Rows are points. Each table stands for the endless flat space through its points: a line for two points, a plane for three, and so on. The two share one point or none. Which?

First (2 x 3):
[[-27   7  21]
 [ 18 -33  26]]
Second (2 x 3):
[[-12  -7  39]
 [-15   1  48]]
They share: no point

First (4 x 6):
[[  3  -5  20  48   7 -25]
 [-31  -7 -20  51 -36 -28]
 [ 12  62   8  17   6  48]
 [-11  16 -16  42 -27   1]]
Second (3 x 6):
[[-22  32  31  37  -5   7]
 [ -5 -20   7  71  -3 -19]
 [-30  20  47  51 -13   1]]
They share: no point

First (2 x 8):
[[ 28  29  31  14 -28  36  16 -13]
 [  8  45  11  42 -40   8  36 -49]]
Second (2 x 8):
[[ 25  31  21  23 -31  29  23 -29]
 [ 17  39  41  15 -31  29  15  -1]]
They share: [ 23  33  26  21 -31  29  21 -22]

First (4 x 11):
[[-19   9  18 -31  49  53  -2 -11 -38  28   4]
 [-14  -3  20 -20  42  28 -10   9 -24   7 -14]
 [ -9  -4  38 -20  24  30   9   4 -26  44  29]
 [  5   2  30 -20  44  30 -49  18  18  14  23]]
Second (3 x 11):
[[-16   8  32 -18  22  38  -5   4 -19  17  16]
 [-16  -9  45  -4   3  33 -12 -14 -37  -9  36]
 [ 17 -12  13 -19  54  14 -10  43  -2  55  24]]
They share: no point

First (3 x 14):
[[-17   6  45  17  20   6  31   8  -5  -2 -53  50 -12  54]
 [-16  19  24  -6   9  20  41  -6 -12  -6 -28  19   2  25]
 [-13  13  26 -10   1   7  51  -3   2 -18 -33  21 -11  33]]
Second (2 x 14):
[[ -8  33  12  18  23  16  35 -22 -26  -8 -44  21  22  21]
 [-26  15  39   3  23  37  20   5 -26  19 -26  33   7  30]]
They share: [-20  21  30   8  23  30  25  -4 -26  10 -32  29  12  27]

First (3 x 18):
[[-43  -8  28 -20  27 -20  31   0  25 -28 -16  16  15   3 -12   6   1 -32]
 [-18  -6  48 -46   6 -28  36  34  43  -2  -1 -14  40  15  -1   1 -23 -42]
 [-11  -4  44 -40  11 -20  35  28  41   4   4  -8  35   7   8  -2 -23 -36]]
Second (2 x 18):
[[-62 -15   1 -26   3  -4  29  25  28 -31   9  33  21 -25  16  20  -5 -14]
 [ -8  15  55  -8  39 -34  35 -23  22  -1 -15   3  15  23  -2 -10 -11 -44]]
They share: no point

First (3 x 24):
[[-32   8  10 -22   3 -30  14 -22   0 -10 -11 -23  10  -4 -10  36 -13  -8
    6 -21  26  34 -10  49]
 [-32 -16  25 -13  -9  12  -7 -13 -24 -13 -29  -8  34   8 -49  24 -28 -23
  -27 -30  11   7 -13  10]
 [-35   0  36   8 -13   2  10 -31 -11 -11 -32   3  45   0 -41   8 -24  -1
  -26 -12  24  22  10  18]]
Second (5 x 24):
[[ -7 -31  37 -34  -6 -11  23 -32 -32   0 -14   7  44 -13 -29   5 -52 -22
    0 -17  24  63  -3  20]
 [-41 -36  39 -14  -1   5  -2 -25 -30 -14   2   0  71  -1 -36  28 -28   4
   11 -43  -2  36 -19  27]
 [-54   9  39  -7  12  13 -22 -17  15 -46  -6  17  16   3  15  -1 -20 -45
   12 -24   1  29   3  58]
 [  2 -11  -3 -15 -32 -49  50 -25 -15  16 -54 -25  28 -11 -55  43 -36  17
  -30  -2  57  33   1  20]
 [-28  -8  27 -15  -5 -10   8 -22  -3 -20 -21   5  28  -5 -13  13 -33 -22
    0 -17  21  39   1  41]]
They share: [-33   0  22 -10  -5 -10   8 -23  -9 -11 -22 -11  27   0 -29  24 -20  -9
 -12 -20  22  24  -4  30]

First (2 x 24):
[[-35 -20 -14  -3 -14  17  -7 -26 -30 -15   8 -18  13  39  44  18 -16 -28
    4  48  17  -1 -10 -40]
 [-25 -35 -24 -38  -4  -3 -32 -31 -10 -40  28 -13 -12  -1  14  -2   4 -23
   -1  18  27 -11  35   5]]
Second (3 x 24):
[[-25 -22 -26 -15   8  25  -9 -26  -3 -55  28 -30  19  14  30   1  10 -50
  -27  19  13   6  17 -32]
 [-31 -40 -29 -36   8  -2  -6 -44  -9 -43  16 -24   7   2  39  -5 -23 -17
    9  40  43  -3   5  -2]
 [-32 -48   3 -17 -17 -19 -43 -17 -35 -11   4  -3 -15  10   8  14 -26   1
   25  36  33 -27  28  -7]]
They share: no point

First (3 x 24):
[[ -6   8  -2 -16  -7   5  21 -13 -27  15   8  -3  28  40  41  15  37   8
  -25  53  20 -54  36 -18]
 [ 56 -30  28  12 -53  37 -57 -43  29 -51  -2 -29 -34   6  27  35   7  36
   19   3  10   6  28  42]
 [ 28 -10  24 -20 -17  37 -21 -31   5 -15  26  -1 -14  34  55  27   3  28
   -5  31  22 -18  44  18]]
Second (4 x 24):
[[ 20 -20  -1  12 -27  20   4 -27  18  -6   5   0  14  19  24  13  37  15
    9  27  29 -13  37 -11]
 [ 13  18  34  11 -57   1 -18 -19 -61 -49  -2 -60 -32  48  48  54  31  17
  -35  34 -14 -70  -7  27]
 [ 16 -29  14  20 -22  47  -5 -21   0  -7  -4 -25  -8  22  27  20  10  29
   -9   1  38 -17  14  -5]
 [ 27  -7  -7 -21 -24  -2 -29 -29  11  -4 -19 -11  28   3  15  13  34  17
    3  44   3 -26  50  15]]
They share: [ 20  -9   7   3 -32  13 -12 -25  -4 -15  -5 -20   5  21  27  23  31  18
  -5  30  13 -30  28   6]

First (4 x 24):
[[ -1 -11  41  -5  -5  10  28 -32 -32  21 -21  13 -17  18  -4 -11  25  -4
  -23 -38 -11 -31   9  10]
 [ -3 -25  41 -51  13  46   8 -38 -16 -12 -18 -11   2  24   9 -20  50  -8
  -30 -43   3  12  26 -25]
 [ -4   3  53 -25  -1  15   6 -40 -30  37 -40   5  -6  23  13 -25  16  -1
  -25 -51 -29 -20 -11   7]
 [  0 -18  49 -59  15  48  -1 -47 -15  -4 -23 -17   5  31  17 -22  48  -3
  -36 -52  -2  18  18 -27]]
Second (4 x 24):
[[ -6 -13  18 -10  11  45  22 -29 -33   1 -25   5   1   8  17 -30  15 -11
  -19 -20 -13 -24  18  -6]
 [-56 -37  54 -26 -37  41  50   9 -11  17 -17   1 -19 -30  37  -4  57 -47
   17 -52   3 -66  46   4]
 [  3 -11   1  13  23  33  22 -19 -41  -1 -40   3  15  -4  12 -50  18   2
  -32 -38 -14 -15  14  10]
 [  8  -6   4   2  25  44  17 -35 -41  -3 -31   4  10  13  13 -42   6   1
  -31 -18 -16 -13  11  -4]]
They share: no point
